Rows are points. A path goes straight from each point to the next, and from the last back to the first. The post is the endless flat space through its rows: a point in 2 columns, a line in 3, a plane in 4, and so on, so that a path can go around it. How many times does the path go around the post? Going back the other way cancels.
In the rows, 128 means zero.

Post:
[[125 126]]
Path (31 x 2):
[[108 158]
 [ 64 142]
 [111  68]
 [174  53]
 [156 158]
 [131 171]
 [ 71 171]
 [ 81 102]
 [140  42]
 [192  93]
 [149 164]
 [103 160]
 [ 75 138]
 [ 96  62]
 [161  78]
 [169 161]
 [119 177]
 [ 94 165]
 [ 80  93]
 [158  32]
 [145 111]
 [160 165]
 [103 190]
 [132 188]
 [176 155]
 [119 157]
 [ 57 164]
 [108 100]
 [135  96]
 [144 124]
 [138 196]]
Times around: 5

Post (8 x 9):
[[ 97 118 199 107  87 145 158 118 159]
 [181 164 132 133 104  72 113 107 118]
 [107  90 116 203 153  88 213 131 117]
 [114 178 120 125  75 151  97 136 120]
 [108  91 140 155 155 108 200 164  47]
 [164 103 112 157 169 101  78 145 147]
 [145 150  88 142 191 119 124 113 118]
 [ 83 108 115  98  69 165  97  84 140]]
Path, 24 rows:
[[171  81 125 185  47  91 159 152   9]
 [135 148 196 136 149 122 152 138  53]
 [112 116 188  85 181 115 113 121 121]
 [ 63 158  98 111  48 151 145 114 160]
 [172 110  91 166  85  86 183 102 101]
 [117 168 116 124 111 173 126 105  40]
 [110 118 160 123  86 160 170 116  82]
 [125 143 202 155  96 158  51 145 200]
 [121  43  95 145 132  58 123  53 107]
 [139 157  95 179 167  88 103 167 198]
 [ 98 115  68 186  64 108 193  65 150]
 [109 129 123 112 120 157 139  45 159]
 [ 87  94 124 140 117  82 184  23 117]
 [ 79 143 199 114 118 117  92 241  80]
 [109  63 193 171 142  88 119 219 183]
 [149 223 193  48 134 111 138  82 106]
 [ 96 133 102 173 116 128 150 148 158]
 [167 136 177  87 119 156 100 142 158]
 [154 197 182 161 139 165 153 139 122]
 [105 135 221 206 120  96 131 209 118]
 [ 86 208 138  95 124 110 188 167  35]
 [100  65  65 174 138 125 221 159  83]
 [114 111  78 195  94 103 183 135  95]
 [131 156  89 124 128 143 185 118 181]]
Times around: 4
